Each point is reached from the start by the listed moves, each made once or not at all, plus a little noise. Say if it took an odd or an even number of moves. Then give how often each move was made.

Moves:
(1): [ 28  -8 -30]
(2): [-18 -22 -29]
Start: [-14  -2   0]
Points:
[ 15 -11 -30] => odd (1, 0)
[-33 -25 -29] => odd (0, 1)
[ -4 -34 -60] => even (1, 1)

Moves:
(1): [ -5   0  -2  -2  12  -2  30 -12   6  19 -12   2]
(2): [  3  -1  -7 -10  -7  -2 -12  -7  16   0 -12   2]
(3): [-7  0 21  3 -8 -8 -7 -7  5 21 -6  1]
(4): [12 44 -5  2  9  4 -7  1  5 -3 23 10]
(5): [ -3 -13  -3   4   9 -17  -2   3  -4   3 -12  -2]
(6): [ -8  19  -6   0   1   4  -8 -17 -14  -7   8   5]
(7): [-14   4  17  -9  17   0  -4   0   9  -1 -13  -8]
(8): [  9   9   5  16   4   5   2   8  -9   6 -10 -20]
(9): [  1   2 -16  -5   4  27  -8  11 -11   6   1  16]
Start: [  2   5  11   2  -3  11   8 -13  -9  -5   4  -7]
Points:
[-20  -3  27  -5  17  12 -14  -5 -10  25 -28  -1] => even (0, 0, 1, 0, 1, 0, 1, 0, 1)
[-16  60  12  -5  44   0  17 -34  -6   3  -2  -3] => odd (1, 0, 0, 1, 1, 1, 1, 0, 0)
[-17  -5  38  -9   8 -14 -18 -22  17  19 -40 -16] => even (0, 1, 1, 0, 1, 0, 1, 0, 0)
[  1  38  14 -12  24  -3 -14 -17  18  -7 -10  -7] => even (0, 1, 0, 1, 1, 0, 1, 0, 0)

Moves:
(1): [ 7  3  3 -5  0 -3  5  8 -1  4 -2 -8  1 -2 -3 -4 -1 -6  3  3  4 -4  6  0
 -4 -3]
(2): [ 2 11  1  7 -1 -1 -5  0 -6 -4  5  3 -6 -6  2 -3  0  0 -2 -6 -2  0  6  2
  3 -3]
(3): [-3  4  9 -5  2 -3  1 -7 -8 -6 -2 -2 -5  1 -1  2 -6 -1  9  8 -5  7  1 -9
 -6  0]
(4): [ -3   1   8   1   1   8   2   7   3   4  -2  -2   5 -15  -2   1  12   8
   1   9  -1  19 -10  -4   5   5]
(5): [-11  -3  -6   1   0   4  -1   2  -1   3   3  -5   5   3  -5   5  -1  -3
  -4  -3  -2   1   3  -5  -4  -4]
(6): [  8   5  -8  -7   2   2  -4   0  -2   7 -10  -5   0  -7   2   7  -5   6
   0   0   3  -1   3  10   8   1]
(7): [-4  6  2 10 -2 12 -4  1  0  1 -3 -2  2 -3  4  2 13  5 -4  4 -3 -8  4 10
 -1  2]
(8): [  7   6   5   7   0   2 -11   9   6   2  -2   4  14   4  -5   0 -12   0
  -6  -7  -2  -6 -15   1   5   7]
(9): [  0  -2  13   0   1  -1 -16  -4   4   2   8   7  -3   6   6   3  -1   2
  13  -5  -1  -3   1  -3  -2  -5]
(10): [ -3   7  -4 -16  -1   2   4   0   6  -1   1  -7  -2  -1  -6 -10   4   8
  -8   2   3  -4  -6  -5   0  -4]
(11): [  3   2  -3  -6  -5   0   0  -3  -2   3  -2   5  -1  -3   8  -8   3   4
  -1   0 -11  -4 -12  -1   3  -2]
(12): [  3  -9   7   0  -1  -2   3  -4  -5   7   5   1   6  -1  -4   4  -6   3
 -10   3  -2   0  -6   2  -2  -2]
(13): [ -1   4   0   4  -3 -11   3  -2   2   1  -5  -2   5   7   3  10   2   4
   4  -3  -2   0   1  -3  -1   5]
(14): [ -1  -5   1   6 -11   3   8   2   0   0  -5 -21  -1  -3   0   3  -4   1
   0  -2  -8  -3  -3  -7  -2   6]
(15): [ -1   1  -1  -2   3  -8   6   4   0   1  -8  -4  -7   4   4  -3   1  -3
  -7   4  -8   6   0   0 -10   0]
(16): [ 4 -5 -6  1  4  4 -6  7 -3  1  2 -6 -5  8  3  3  8  0 -3 -3  2  0  1 -6
 -2  7]
(17): [ -3  -1   2   3  -4  -8  -3  -1  -3   1   0 -11   5  -7   1 -10   9   6
   3  -5   1   2   1   3  -6  13]
(18): [  2   6  -9   8   9  -2   1  -3   8  -4   3 -13  -1   7   6   1   3 -10
  -6   6   5  -3  -3  -3   0  -1]
(19): [  0  -2 -11  -1   0 -13   1   4   1   2  15   7  -4  11  -9   2  -2   1
  15   5  -7   1  -8  10  -4  -2]
(20): [ -5  -4   1   2 -11  -3 -14  -4   2   8  -4  -2  -2   2  -3  -1   2   3
   1  11   2  -1   5  -7   3  -1]
(21): [-2  3  2  2 -3 -6 -3  4 -1 -2 -4  0 -6 -1  1  5  7 -6  2  1  7 -4 -3  4
  0 -3]
(22): [  0  -3   2  -4   0  -7   5  -4  -4 -14  -5   0   4   0  -8   7  16  -3
  -4   2  -4   2 -10   9   8   8]
(23): [  4   7  -2  -6  -9   6  -5   7   0  -7   4  -5  -2   1   2   9  -2  -4
 -10   0  -3   8   6   2 -10   0]
(24): [-8 -3  1 -4 -2  2 -5  3 10  0  1  2  2 -5  6  3 -5 -5 -1 -5 -5 -9  1  1
 -4 14]
Start: [-11   7   8   4   1   5   0  -3   4  -1  -1  -2  -5  -3  13  -1  -3  -5
   5 -10  12   6   6  10  -8  -5]
Points:
[  2  14   3  18  -2   3  -6  13   0  17 -12 -51   5  -5  19   1  10  14
  -4  12 -22  17 -38  14 -19  28] => odd (0, 0, 1, 1, 0, 1, 1, 1, 0, 0, 1, 1, 0, 1, 1, 1, 1, 1, 1, 0, 0, 0, 0, 0)
[ -3  12  -6  -2  -5   6 -22   2  14  -1  -9 -54  10   3  14   0  17   4
 -11 -25  -3 -14 -31   6  -1  22] => odd (0, 0, 0, 0, 1, 1, 0, 1, 1, 1, 1, 0, 0, 1, 0, 1, 1, 1, 0, 0, 0, 1, 0, 0)
[-25  15  35  24 -12   1 -56  10  -2   8   3 -17  -2  -8  11   5  14   3
  19  -9  10  21  -4 -14 -13  10] => even (0, 1, 1, 1, 1, 0, 0, 1, 1, 0, 0, 0, 0, 0, 0, 1, 1, 0, 0, 1, 1, 0, 0, 0)
[ -9   7  20 -15 -17  -3 -13   3  25  30 -17 -60  -1 -26  27 -15   8  12
  -7  13  -5   0 -16  -1 -19  15] => odd (1, 0, 0, 1, 0, 1, 0, 0, 1, 1, 1, 1, 0, 1, 1, 0, 1, 1, 0, 1, 0, 0, 0, 1)
[ 15  23  17  16 -15   2 -40   9  -4  -1   4 -43  -6  15   2  35  -2 -10
   1   8  -8  -6  -5  22 -14   8] => odd (1, 1, 1, 0, 0, 1, 1, 1, 1, 0, 0, 1, 0, 1, 0, 1, 0, 1, 1, 1, 0, 1, 1, 0)
